Each wall is flat, endless, passes through zero and stands at right angles to its row. A trip goes straight from one point to another. List the walls that it crosses, first one first.
(in the rows, 128 means zero)

Walls:
(1): [181 100]
(2): [ 91 153]
(3): [116 130]
(4): [163 106]
(5): [ 76 132]
(6): [124 158]
Trips:
[156  83] to [144 147] => 6
[178 132] to [161 145] => 6
[122 142] to [148 141] => 5, 3, 1, 4, 2
[ 67 152] to [137 174] => 5, 3
[104 167] to [161 183] => 5, 3, 1

Walls:
(1): [146 109  85 135]
(2): [142 110 132  79]
(3): [ 99 129 134  89]
(4): [117 152 110 148]
(5): [134 123 141 103]
(6): [133  96 120 127]
Trips:
[105 154  65 151] to [128 143 156 144] => 1
[139 161 132  68] to [105 187 134 102] => 4, 2
[128  79 163 136] to [143 133 136  96] => 3, 6
[134 138 142 123] to [ 87 111  92  62] => 6, 1
[158 115 146  64] to [107  77 139  72] => none

Walls:
(1): [ 90 141 151 143 154  84 109 141]
(2): [132  97 109 111 116 141  64 149]
(3): [133 146 154  97 100 138 151 112]
(4): [124 114 141 161 117 110 104 116]
(5): [ 99 104  80 156 106  90 138 195]
(6): [145 135 121 142 147 140 136  95]
(7): [126 142 202 120  83 141 133 118]
(8): [146 111 120  99 136 144 107 153]
(9): [160  56 122 134 112 114 108 108]
Trips:
[133 139 163 122 107 159 128 120] to [160 176 127 138 110 100 178 200] => 6, 5, 1
[129 187 156 156 136 105  89 144] to [148 171 119 150 119 158 121  86] => 6, 3, 1
[ 98 133 106 109 162 181 107 102] to [156 128 124 184 147 144  69 154] => 4, 1, 9, 5

Walls:
(1): [125  86 140 192 201 146 163 162  60 127  96]
(2): [139  81 169 155 155 148 154  69 137 146 139]
(3): [132 165 133  95 117 100 106  94 155 111 115]
(4): [130 190 131 184 106  78 154 171 134 119 144]
(5): [129 118 168  92 154 160  97  57  79 156 121]
(6): [151  99 151 138 107 113 133 122 102  96  56]
(7): [162 121  87 122 145 105 171 125  98 116 135]
(8): [135 119  98 172  97 148 138 165 139 114 140]
(9): [ 93 160 102 101 112 130 169 121 135 125 126]
(10): [118 128 119 155 109 141 125 142 119 184  73]
Trips:
[183 128 105 124 126 119 135 126 103  76 184] to [143 150  83 144 139 138  76 176 140  96 125] => 3, 7
[178 140 101 106 160 111 122 150 120  85 108] to [ 98 122 125 128 103  68 144 214 125 122  91] => 8, 9, 10, 3
[108  66 157 146 127 168 108 150 114 127 118] to [188 123  94 153 121 151 119 154 105 141 131] => 7, 5, 2, 4
[143 152 120  79 108 111 154 163 100 147  99] to [143 168 105 139 157 159 125  81 104 145 160] => 5, 6, 4, 10, 2, 1
[123 176 122 140 103 117 103 140 127 132 101] to [129 119 140 108 139 106 124  91 133 132 120] => 8, 5, 4, 2, 10, 9, 7
[102 155  82 152 140 122 145 130  81 105 169] to [123  84 133 143 133 146 144 140 126  90 131] => 2, 6, 9, 4

Walls:
(1): [ 96 153 178 124 115 133  90 102 153 135 115  81 149  73]
(2): [204 138 126 111 182  81 114 105 113 117 119  68 134 140]
(3): [138 132 122 123 184 144 138 146  99 110 123 141 105 147]
(4): [132 124 155 102 101 126  65 126 117 164 113  75 115 125]
(5): [116  81 159 110 161 131 119 138 128 178 167 105  73 169]
(6): [166 147  96 150 105 123 110 141 121 126 124 177  98  83]
Trips:
[178  68 145 113 171 145 193 173 126  97 153 151 165 147] to [128 165 117 147 135 111 123  99 101 130 137 125 162 102] => 5, 6, 1, 3
[125  68 124 135 186 110  84 101 124 101 133 143 108 116] to [101 140 133 146 145 131 191 121 135 107 108 131 117 165] => 6, 2, 5
[ 96 114 147 151 108 134 125 104  90 136 113 105 124 118] to [129 161 156 128 156 107 176 126 160 128 168 124 127 170] => 4, 2, 3, 1
[130 116 154 120 132 154 130 167 151 101 141  78  80  39] to [160 128 123 130 182  84 138 138 164 126 131 134  81 143] => 2, 3, 4, 1
[155 123  53 127 166 119 201 123 149 153 159 138 117  85] to [ 26 127 113 161 157 162 115 144 113 130 119 138 156 146] => 2, 6, 5, 1

Walls:
(1): [139 124 119 154 109 121 132 174 123 131 111  83 116 132 125  75 194 103
 168 127]
(2): [111 186 140 107 157 166 153 107 101 147 112 155  90 141 153 105 182 163
 184 147]
(3): [188 143  93 161 111 114  91 140 133  86  91  93  89 142  72 171 165 161
 131 192]
(4): [141 166 152 128 150 136 117 104 125 140  97 144 127  86 107 125 177 160
 122 131]
(5): [ 85 182 103 111 114 136 126 112 136  89 127  56 102 117 175 138 138 135
 106 129]
(6): [144  61 109 114  97 186 112  90 148 142 134 142 150 120 117 113 152 151
 120  74]
(7): [125 173 101 105  88 131 167 147  97 175 105 108 122 115 110 137 156  89
 171 106]
(8): [ 88  98 184 138 167 113  99 109  80 143 147 152 137 141 118  83 110 157
 147 119]
(9): [116 100  92 109 117 122 122  89  90 172 103 146  63  90 148 120 186 158
 137 173]
(10): [144 103 181  98  94 159 129 154 126 110 154 131 139 163  95 115  82 105
 168  70]
(11): [ 58 118 135 170 156  95 136  84 128 133  98 163 130 174 128  92 134 101
 126 155]
(12): [128 164 132  89 159 151 121 143 123 180 109 177 117 112 169 154 136 127
 114 131]
Trips:
[ 91 170  94 152 146 112 173 104 182 140 151 176 176 185 135 148 150 134
  97 127] to [116 135 132 131 147 105 140 138  99 173 115 112 116 153 130  93  80  97
 146 171] => 5, 7, 8, 1, 9
[107 164 122 119 141  92 122 129  90 100 117 127 100 133 104  69 140  92
 155 156] to [139 142  76 136 135 116 133  93 123 111 110 156 138 123 112 137 140  80
 156 164] => 8, 5
[ 92  81 148 160 131 167  97 110 160 169 180 154 144 132 104 140 210 105
 162 152] to [145 111  90 116 120 148 144 123 108 112 144  98 116 162 126 136 126 186
 119 130] => 3, 4, 11, 5, 8, 1

Walls:
(1): [128 144 115 127 154 145 172 134 100 138 105  92 112 142 174 109 151  87
 133 146 151  93 154 109 131 101 141 140 145 152 118 101]
(2): [121 180 100 119 120 137 140 149 179 130 125 118 123 133 147 110 123  85
 107 115 140 109  76 128 132 155 102 120 110 153 157 147]
(3): [137 127  90 182 148 152 146 166  93 157 157 116 124 138 156  57 152  96
 196 146  76 103  95 169 189 156 116  93  79 121  86 143]
(4): [133 157 152 174 158 159 111 136 113  90 151 137 128 131 123 134 153 208
 129 107  81 140 146 135  86 169  81 102 101 104 116 113]
(5): [158 110 152 151 124 123  81  90 113 148 134 146 118 101 126 120 169 128
 123  89  97 161 140 117 131  66  89 159 136  94  85  76]
(6): [121 151  82 141 156 107 150 133 157 138 149 105  73 129 117 103 100 131
 142 172  87 144 145  74 111  81 118 138 133 115  68 145]
(7): [148  91 114 128 157 125 102 136 174 124 110 111 100 144 138 133 137 129
 134 165 123 142 122 146 164 106  61 125 158 151 122  95]
(8): [118 196 170 154 120 183  96 113 162 107 120 123 128 130 136 131 109 101
  96 107  84 156 152  91  91  93 169 111 116  89 142 103]
(9): [ 76 154  73 103 161 111 124 106 150 130 136  93 128 126 101 125 154 128
 131  82 106 128  89 147  83 102 166 107 117 112  97 139]
(10): [149 175  72 126  94 124 179 124 139 155 130  89 162 135 124 189 111 116
 120 129 105 117 151 110 129 149 107 143 134 133 157 102]
Trips:
[124 190 133 118 146 110  93  81 166 111 157  84 106 126 165 144 113 140
 159 139 137  96 144 109  73 132 171 110 146 157 124  98] to [182 190 150 106  92 114 106 114 169 137  86 161 137 124 106 114 132 188
 141  99  95 170 125 122  66 140  71  74 138 101 131 132] => 1, 5, 7
[108 210  71  86 141  96  85 192 106 133 135 107 115 119  88 172  96 151
 153  98 150  99 127 130 128 165 170 105 142  94  75 136] to [ 91  99 122 162 106 129 181 139 139 113  96 136  71  80 147 129 126  92
  98 101  94  95  98 107 118 121 138 123 137 127  97 129] => 4, 8, 1, 10, 5
